Every row gives one point. Examples show where two turns around zero, p and q, send a point. Where does a point land after both, in the order given? Backwards means that the second turn is done in reverse. Each puzzle has new turns, and all numbers are rounded.

Turn p:
+0.19 -0.27 +0.35 => -0.05 -0.19 +0.44
-0.28 +0.01 +0.05 => -0.15 -0.17 -0.18
-0.19 -0.27 +0.06 => +0.03 -0.33 -0.01
-0.23 +0.32 +0.37 => -0.54 +0.01 -0.06
+0.12 -0.03 -0.80 => +0.67 +0.26 -0.37
+0.39 +0.24 -0.03 => +0.04 +0.42 +0.19
Turn q:
+0.05 +0.22 +0.28 => -0.23 +0.23 -0.15
+0.20 -0.23 +0.04 => +0.11 +0.15 +0.25
+0.00 +0.49 -0.30 => +0.18 -0.08 -0.54
-0.07 -0.80 +0.06 => +0.02 -0.16 +0.79
-0.18 +0.32 -0.09 => -0.07 -0.14 -0.34
Where do these land?
p, then q backwards: -0.57 +0.14 -0.19 => -0.26 +0.55 -0.10
p, then q: +0.35 -0.34 +0.12 => -0.23 +0.40 +0.20
q, then p backwards: +0.16 +0.17 +0.20 => +0.04 +0.30 -0.06
q, then p: -0.08 -0.11 +0.45 => -0.38 -0.16 -0.23
q, then p: +0.14 +0.15 -0.59 => +0.49 +0.25 +0.30

Turn p:
+0.72 +0.15 -0.24 +0.21 => +0.36 -0.41 +0.35 -0.47
-0.55 -0.01 -0.15 -0.26 => -0.09 +0.35 -0.49 +0.15
-0.02 +0.44 -0.39 -0.02 => +0.40 +0.27 -0.12 -0.32
-0.17 -0.42 -0.02 +0.14 => -0.05 -0.24 -0.19 +0.36
+0.27 -0.21 +0.35 -0.11 => -0.37 -0.23 +0.25 -0.02
-0.25 +0.05 +0.45 +0.04 => -0.25 +0.26 +0.21 +0.31
Turn q:
-0.03 -0.27 +0.04 +0.39 => -0.03 -0.03 -0.12 +0.46
-0.37 -0.11 +0.15 +0.19 => -0.02 -0.10 +0.30 +0.33
-0.07 +0.24 +0.41 +0.29 => -0.28 +0.36 +0.25 +0.22
-0.03 -0.37 +0.08 -0.16 => +0.39 -0.04 +0.00 +0.12
+0.06 +0.04 -0.47 -0.47 => +0.17 -0.35 -0.15 -0.52
+0.29 +0.20 -0.66 -0.46 => +0.01 -0.35 -0.39 -0.71
+0.14 +0.26 +0.46 +0.22 => -0.23 +0.52 +0.12 +0.12
Where do these land?
q, then p: -0.03 +0.04 +0.24 -0.04 => -0.02 +0.14 +0.20 -0.04
q, then p: -0.15 +0.28 -0.06 -0.61 => -0.62 +0.03 +0.00 -0.29
p, then q: -0.19 -0.52 +0.02 -0.26 => -0.06 -0.56 +0.03 +0.25
p, then q: -0.09 +0.05 -0.19 +0.74 => -0.10 +0.46 -0.56 +0.25
p, then q backwards: +0.46 +0.14 -0.01 +0.18 => -0.33 +0.04 -0.04 -0.39

Turn p:
+0.25 -0.31 +0.20 -0.23 +0.19 -0.02 => -0.01 +0.23 +0.05 +0.12 +0.07 +0.46
+0.63 +0.03 +0.28 -0.33 +0.78 -0.31 => -0.47 +0.73 +0.37 +0.45 +0.24 +0.37
+0.20 +0.31 -0.46 +0.24 -0.40 +0.28 => -0.13 -0.02 -0.57 -0.32 +0.02 -0.44
-0.72 +0.00 -0.26 +0.27 -0.07 +0.16 => +0.39 -0.60 +0.06 -0.05 +0.16 -0.38
+0.05 +0.12 -0.11 +0.36 -0.35 -0.27 => +0.14 +0.10 -0.19 -0.01 -0.38 -0.38
-0.35 -0.38 +0.11 +0.16 -0.15 +0.02 => +0.43 -0.32 -0.01 +0.09 -0.13 +0.14
+0.05 +0.06 +0.35 -0.70 +0.07 -0.14 => -0.27 +0.16 +0.50 -0.28 -0.06 +0.46
+0.09 +0.20 +0.32 -0.03 +0.12 +0.20 => -0.39 -0.14 +0.04 +0.12 -0.04 +0.13
-0.19 -0.04 -0.43 +0.26 -0.18 +0.07 => +0.31 -0.13 -0.25 -0.12 +0.11 -0.35
Turn q:
+0.20 -0.04 +0.36 -0.39 -0.14 +0.10 => -0.31 +0.19 +0.34 +0.01 -0.32 +0.08
-0.02 +0.49 -0.44 +0.06 -0.72 -0.25 => -0.31 -0.46 -0.60 +0.46 -0.25 -0.30
-0.52 -0.03 -0.16 -0.08 +0.51 -0.31 => +0.42 -0.43 +0.09 -0.52 +0.12 -0.09
+0.03 -0.43 +0.03 -0.01 +0.24 +0.03 => +0.23 +0.16 +0.35 -0.03 +0.20 -0.04
+0.04 -0.15 -0.20 +0.00 +0.73 +0.28 => +0.60 +0.06 +0.20 -0.14 +0.18 +0.46
+0.04 +0.15 -0.02 +0.18 -0.89 +0.25 => -0.71 -0.04 -0.32 +0.53 +0.11 -0.10
-0.02 +0.22 +0.37 +0.13 +0.03 +0.05 => -0.22 +0.21 -0.16 -0.28 -0.04 +0.10
+0.26 -0.21 +0.06 +0.10 +0.23 -0.15 => +0.29 +0.31 +0.09 -0.02 -0.01 -0.12
Where do these land?
q, then p: +0.08 +0.31 -0.05 +0.14 +0.09 -0.07 => +0.04 +0.11 -0.19 -0.24 +0.14 -0.11
p, then q: -0.33 +0.14 -0.36 -0.10 -0.08 +0.02 => +0.20 +0.07 +0.31 -0.12 -0.30 -0.17
q, then p backwards: +0.05 -0.10 +0.11 -0.58 -0.55 +0.59 => +0.07 +0.31 +0.81 -0.14 +0.48 +0.04
q, then p: +0.24 -0.06 -0.20 +0.18 +0.34 -0.30 => -0.22 +0.48 -0.20 -0.05 -0.09 -0.07
p, then q: +0.13 +0.32 -0.01 +0.54 +0.41 -0.16 => +0.15 +0.01 -0.51 -0.29 +0.22 -0.43
q, then p backwards: -0.06 -0.32 -0.07 -0.17 -0.71 +0.32 => +0.00 +0.40 +0.34 +0.17 +0.64 +0.14
q, then p: -0.08 +0.24 +0.12 +0.15 +0.07 -0.48 => +0.17 +0.36 +0.13 -0.40 -0.01 -0.06
p, then q backwards: +0.36 -0.60 +0.46 -0.49 +0.24 +0.19 => +0.17 +0.22 +0.03 -0.04 +0.29 +0.93
p, then q: -0.38 +0.05 -0.01 +0.34 +0.19 -0.11 => +0.12 +0.37 -0.04 -0.06 +0.09 -0.38
